Each row is a point. Any point is a mix of the corners, with weights that add up to 1. It lies inside the corners' shape when no weight is negative. Is each point inside? If not, which corners have a negative weight?
(in the rows, 128 means zero)

Corners:
(1): [79 93]
(2): [160 145]
(3): [167 114]
Points:
[87 96] => inside
[111 121] => outside (3)
[123 127] => outside (3)
[125 121] => inside
[161 106] => outside (2)
[164 114] => inside
[184 129] => outside (1)
[192 129] => outside (1)
[152 139] => inside

Corners:
(1): [159  64 146  86]
(2): [145 165 102 126]
(3): [110 126 102  73]
(4): [154  67 138 179]
(5): [ 90 130 134  90]
Points:
[151  80 139  94] => inside
[125 137 118  84] => outside (4)
[146  90 124 132] => outside (5)
[129 102 127  89] => inside
[144 111 117 133] => outside (5)

Corners:
(1): [138 119 121  65 122  63 115 179 122]
(2): [137 135 141 138 159 204 144 185 117]
(3): [155  68 172 133 137 116 107 146 109]
(4): [146 129 165 118 118  92 130 133  41]
(5): [103 175 154 170 171 111  78 110 158]
(6): [171 118 138  54 161 191 176 124 114]
(7): [128 140 157 153 108  64 152 130 164]
(8): [165 142 122 107  96 109 139 145 130]
(9): [ 75 131 145 124  65  57 152 127 177]
(10): [138 114  86 102 122 106 146 133  98]
Points:
[145 111 135 100 114  99 138 152 110] => outside (5)
[154 130 137 100 124 126 146 137 118] => inside
[111 121 151 144 109  77 127 138 144] => outside (6, 8)
[138 141 132 125 127 110 123 134 131] => inside

Corners:
(1): [153 103 151 139 124  51  71  50  89 144 168 101 149 108]
(2): [139  33 164 104 109 102  97  54  82 134 142  55 185 100]
(3): [148 102 140 110 170  98 144 108  55  99 125  69 178  66]
(4): [136 181 189 128 148 154 151 201 157 195  82 154  88 182]
(5): [126 137 151 167 115 141 130  97 180 147 163 110 118 126]
(6): [128 198  88  91 168 108 143 165 112 147  93 161 126 223]
(7): [ 87 141 141 165  78 132 175 130 138 131 137 135 123 130]
(8): [177  85 106 148  95 133  75  70  62 128 150  84 119  86]
(9): [125 176 111  96 174 132 136 122 141 157  74 167  89 121]
(10): [ 88 136 166 131 150 158 134 182 156  95 181 186 105 163]
(11): [135 124 142 144 149 133 105 175 175 150 137 161 128 102]
(12): [ 72 120 130 181 182 142 109 141 141 160 130 151 100 162]
(13): [141 136 143 156 180 170 177 118 138 169 159 177 128 147]
(14): [176 105  80 120 151 111 173 167 129 112  88 171  74 171]
(15): [104 153 166 171 135 175 144 101 170 110 100 185 151 153]
Points:
[138 150 110 126 183 130 130 146 126 135 119 180 122 148] => outside (2, 4, 5, 7)
[135 131 135 131 145 138 127 131 130 153 121 158 112 145] => outside (3, 5)
[148 131 148 122 127 117  99  92 114 131 130 106 146 108] => outside (7, 12, 13, 14)
[140 127 121 133 140 128 126 124 112 134 129 132 120 140] => inside
[118 121 170 142 145 129 127 130 132 163 155 121 140 139] => outside (8, 9, 14, 15)
[132 118 156 132  99 119 107 116 113 116 146 105 150 115] => outside (9, 12, 13, 14)
[141 102 116 138 124 101 120 102 101 114 131  93 145 115] => outside (4, 9, 10, 13)
[141 124 139 127 139 116 134 118 114 126 131 129 134 126] => outside (12)
[120 120 130 138 143 139 131 123 129 122 135 140 130 128] => outside (1, 4)
